Each row is a point. Before rounding, the points of a table are all equally far from one centre. They may lie mostly on one side of it. Where is the centre, to within rounding?
In the rows, 128 means zero.

Points, 7 rows:
[[143 172 149]
 [159 163 133]
 [173  98 123]
 [155 141 169]
 [149 154 166]
 [137 161 170]
 [152 169 138]]
Centre: [107 118 124]

Points (13 x 9):
[[187 156 128 107 129 146 136 150 103]
 [167 170 115 134 140 137 116 112  80]
 [167 182 141 112 132 130 131 137  76]
 [163 154 120 100 117 139 128 108  75]
 [166 188 142 125 133 136  92 116 121]
 [178 176 134 120 147 122 148 101  96]
 [169 175 120 119 154 140 126 141  79]
 [173 171 121 114 135 140 150 150  81]
 [168 171 140 115 136 125 161 123  75]
 [175 169 132 117 149 152 131 141  81]
 [172 186 136  98 119 128 149 120  89]
 [151 200 128 132 109 153 144  98  94]
 [166 202 136 136 150 136 135 112  97]]
Centre: [124 158 131 118 136 140 140 126 125]

Points:
[[144 166 134 163 112 145 109 127  88 173  98  72 107 119]
 [159 167 135 156 108 153 107 132  89 155 154  77 111 150]
 [166 138 116 177 102 160 105 138  99 155 124  98  80 147]
 [148 145 163 157 124 156 115 143 134 159 144  65 128 121]
 [168 138 166 170 120 161  95 135 105 152 148  77 135 130]
 [170 169 149 184 113 156  97 137 118 165 132  94  98 134]
 [174 140 135 140 127 153  91 143 102 157 121  67 103 113]
 [160 181 128 173 109 129  92 148  79 154 126 107 109 149]
 [155 160 119 162  87 157 118 113 109 150 132  66 118 155]
 [156 164 140 170  94 172  83 125 131 153 130  94 109 136]
 [144 162 131 170  94 155  97 147  94 150 137  95  96 137]
 [167 163 165 170 121 137  89 146  70 135 129  99  96 135]
 [158 159 172 182 134 172 105 139  91 126 137 124  99 155]
 [134 151 135 187 128 168 109 137 104 161 138  74 104 132]
 [168 153 112 150 108 155 109 145  90 134 126  96  84 125]
 [186 163 148 168 115 153 119 151 106 153 141 121 112 137]
 [165 166 129 170 117 165  84 139 105 145 116  61 114 144]]
Centre: [143 138 141 151 136 127 108 117 119 130 109 107 119 152]

Points (30 x 24):
[[159 178  77 121 103 134 153 119 141  87 159  84 171 127 179 107 155 121
  157 180 142  85 126 164]
 [145 199  87  98 120 157 125 101 129 132 166 108 139 149 153 121 138 130
  124 137 129  85 159 157]
 [139 190  75 109 100 138 159 120 147  88 182 127 143 123 167 127 122 124
  106 177 145  86 138 135]
 [130 149  86 118 116 143 139 126 137  99 143  86 154 159 151 133 137 135
  130 189 119  57 151 174]
 [143 166 125  95 119 160 138  99 109 101 161  87 160 105 145  73 117 124
  137 172 145  93 135 142]
 [141 173  79 111 101 154 113 119 145  98 146 103 180 142 158  94 104 105
  128 177 123 110 158 149]
 [123 169 126  90  93 143 129 127 115 116 163 108 152 107 164 129 124 127
  140 192 121  84 177 161]
 [137 165 101 127 113 157 121 123 118  95 147 136 123 157 148 135 148 114
  147 183 147  81 147 183]
 [163 185 131 109  98 133 124 111 161  97 145 115 134 123 173 159 149 132
  136 177 139  83 162 145]
 [118 182  89  96 147 133 162 127 133  97 124 120 145  66 146 141 132 103
  113 149 111  56 145 154]
 [157 191 126 100 139 152 133 156 147  67 154 121 174 121 133  81 131 129
  124 172 152 101 139 131]
 [170 178 118  82 104 163 127 120 126 112 157  89 130 125 144 120 139  97
  123 175 139 121 142 122]
 [166 174 116 114 116 127 123 137 141 110 158 132 111 113 198 130 121 105
  172 177 128  87 123 137]
 [132 200 105 107 108 117 113 102 176  64 168 108 148 116 126 108  94 112
  118 163 111  91 116 140]
 [124 175  96  82  95 130 121 104 117 124 148 134 131 135 146 118 138 121
  152 182 139  65 148 171]
 [151 196 109  97 114 144 115 109 115 117 152  95 123 107 175 113 133 137
  139 175 148 110 136 158]
 [120 185  94  62 110 126 130 109 140  83 144  92 130 117 155  99 162 119
  141 163 129  81 189 169]
 [117 166 121 107 112  92 117 122 145  88 155 103 158 128 180 135 136  93
  130 204 124  93 161 148]
 [143 150  93 105 165 153 130 135 164  87 154  69 125 119 169  86 132 121
  110 177 130 103 170 145]
 [152 188  98  94  81 136 135  98 156 114 168  80 121  87 146 125 137 116
  120 179 143 101 147 133]
 [120 193 124  98 127 124 146 126 112  98 101 126 147 140 130 130 118 110
  141 169 136 129 127 150]
 [144 173  88 110  85 160 146 110 139  93 170  98 120 137 144 128 134 127
  152 142 168 105 163 205]
 [122 174 105 105 102 139 156  94 148 119 159 109 152 101 127  99 119 122
  155 200 112  78 162 143]
 [143 186 105 112 138 135 156 125 141  93 145 142 129 137 162 133 124 138
  160 167 139  42 158 160]
 [118 168 100  99 125 155 167 127 120  81 163 111 114 115 138 115 149 108
  107 199 116  98 138 149]
 [147 182  94  95 114 145 167 125 100  84 140 101 150 126 150 111 136 108
  139 187 140  95 178 182]
 [116 164 129  77 101 159 131 102 162 139 126 111 136 123 143 132 120 115
  138 144 156  90 132 147]
 [130 181 115 106  91 150 137 161 148  92 134  82 138 125 136 102 132 121
  121 190 124  90 121 193]
 [140 170  96  78 106 135 130 102 134  93 150  77 130 111 168 100 124  98
   94 181 119 112 165 170]
 [149 173  99  97 115 149 156 122 130 102 175 116 125 157 150 141 133 146
  117 152 159  60 134 167]]
Centre: [150 143 106 112 122 108 139 136 147  97 153 112 137 109 131 114 131 113
 139 135 129 102 146 160]
